Each row of a before or after table is a point. The points were changed in one or more steps. Then noise was added and the rows were shuffled. The steps act on how far a point lies along the listed directions, d1 being the first. What was done? A step turns or swaps two directions, mirrors them in a line or flattens them onto one, adds a multiple of one to another, or multiplies one. Angles are multiples of 10 degrees, from the lower direction toward the higher: turns from -170 to 170, lines from 10 to 170 but not 90. Use the fewest steps. Two steps may share a direction if one is a turn and the other turns, adds or multiplies; they go together, in the order done. Otherwise the lowest direction goes first.

Directions:
(1): [ 0.52  0.44 -0.09]
(2): [ 0.40 -0.52 -0.20]
(3): [ 0.19 -0.10  0.65]
Before:
[[-0.07 -0.83 -0.37]
 [ 0.39 -1.05 -0.06]
 [-0.79 -0.05 -0.66]
 [-0.41 -0.15  0.25]
 [-0.03  0.07  0.33]
 [-0.31  0.08 -0.05]
 [-0.38 -0.19  0.41]
 [-0.27 -0.32  0.29]
 [-0.45  0.00 -0.45]
 [-0.34 -0.13  0.31]
 [ 0.32  0.20  0.16]
 [ 0.22  0.66 -0.60]
 [-0.36 -0.41  0.24]
 [-0.17 -0.47  0.33]]
After:
[[ 0.31 -0.14 -0.97]
 [ 0.48 -0.02  0.10]
 [ 0.41 -0.20  0.07]
 [-0.84 -0.13 -0.42]
 [ 0.53  0.98  0.24]
 [ 0.43  0.72 -0.33]
 [-0.27 -0.01  0.31]
 [ 0.55 -0.23  0.21]
 [ 0.59 -0.02 -0.03]
 [ 0.47 -0.25  0.00]
 [ 0.57  0.09  0.21]
 [ 0.13 -0.09 -0.67]
 [ 0.09 -0.20  0.23]
 [ 0.14 -0.21 -0.21]]
Steps: turn d1 and d2 by -140 degrees

Directions:
(1): [-0.15  0.63 -0.44 -0.36  0.25  0.33  0.41  0.42]
(2): [-0.73 -0.03 -0.35  0.02  0.54 -0.31 -0.33 -0.32]
(3): [-0.06  0.02 -0.06 -0.79 -0.47 -0.63 -0.07  0.05]
(4): [ 0.25 -0.06 -0.57  0.15 -0.17  0.09 -0.76  0.48]
(5): [ 0.52 -0.16 -0.25  0.20  0.48 -0.67  0.36  0.21]
Before:
[[-0.34  0.35 -0.12 -0.48 -0.23  0.27 -0.17  0.13]
 [-0.25 -0.14  0.76 -0.34 -0.50  0.05 -0.11 -0.09]
 [ 0.38  0.06  0.18  0.30 -0.14  0.14  0.20  0.24]
 [ 0.84 -0.11  0.14  0.97 -0.09  1.09 -0.30  0.50]
 [ 0.18 -0.08  0.35  0.37 -0.08 -0.34  0.23 -0.63]
 [-0.26  0.08 -0.09 -0.34  0.21 -0.05  0.02  0.15]
 [-0.70 -0.07 -0.21 -0.14 -0.01  0.06 -0.55 -0.14]
 [ 1.03 -0.13 -0.06  0.75 -0.41  0.56 -0.54  0.70]
 [-0.13  0.25  0.10 -0.03  0.16 -0.27  0.09 -0.40]
 [ 1.11 -0.49 -0.22  0.61 -0.74  0.46 -0.48  0.69]
 [-0.31 -0.06 -0.01 -0.12 -0.04 -0.27  0.05 -0.44]]
After, 11 rows:
[[-0.19 -0.01 -0.05  0.08  0.44  0.17  0.02  0.08]
 [ 0.99 -0.72  0.46  0.30 -0.87 -0.14 -0.75  0.13]
 [-0.49 -0.02 -0.39 -0.07  0.28 -0.14 -0.27  0.02]
 [ 0.95 -0.29  0.05  0.20 -0.92  0.03 -0.74  0.56]
 [-0.02  0.24  0.17 -0.34 -0.40 -0.52  0.29 -0.45]
 [ 0.34 -0.05  0.31  0.17 -0.37 -0.03  0.08  0.13]
 [-0.13  0.34  0.07 -0.05  0.20 -0.19  0.13 -0.36]
 [-0.05  0.27  0.27 -0.48 -0.03 -0.10  0.40  0.32]
 [ 0.96 -0.38 -0.33 -0.01 -1.13  0.10 -0.53  0.77]
 [-0.06  0.18 -0.14  0.23  0.31  0.30  0.02  0.19]
 [-0.33  0.20 -0.17 -0.21  0.09 -0.12  0.22 -0.23]]
Steps: turn d1 and d3 by -90 degrees; multiply d5 by 0
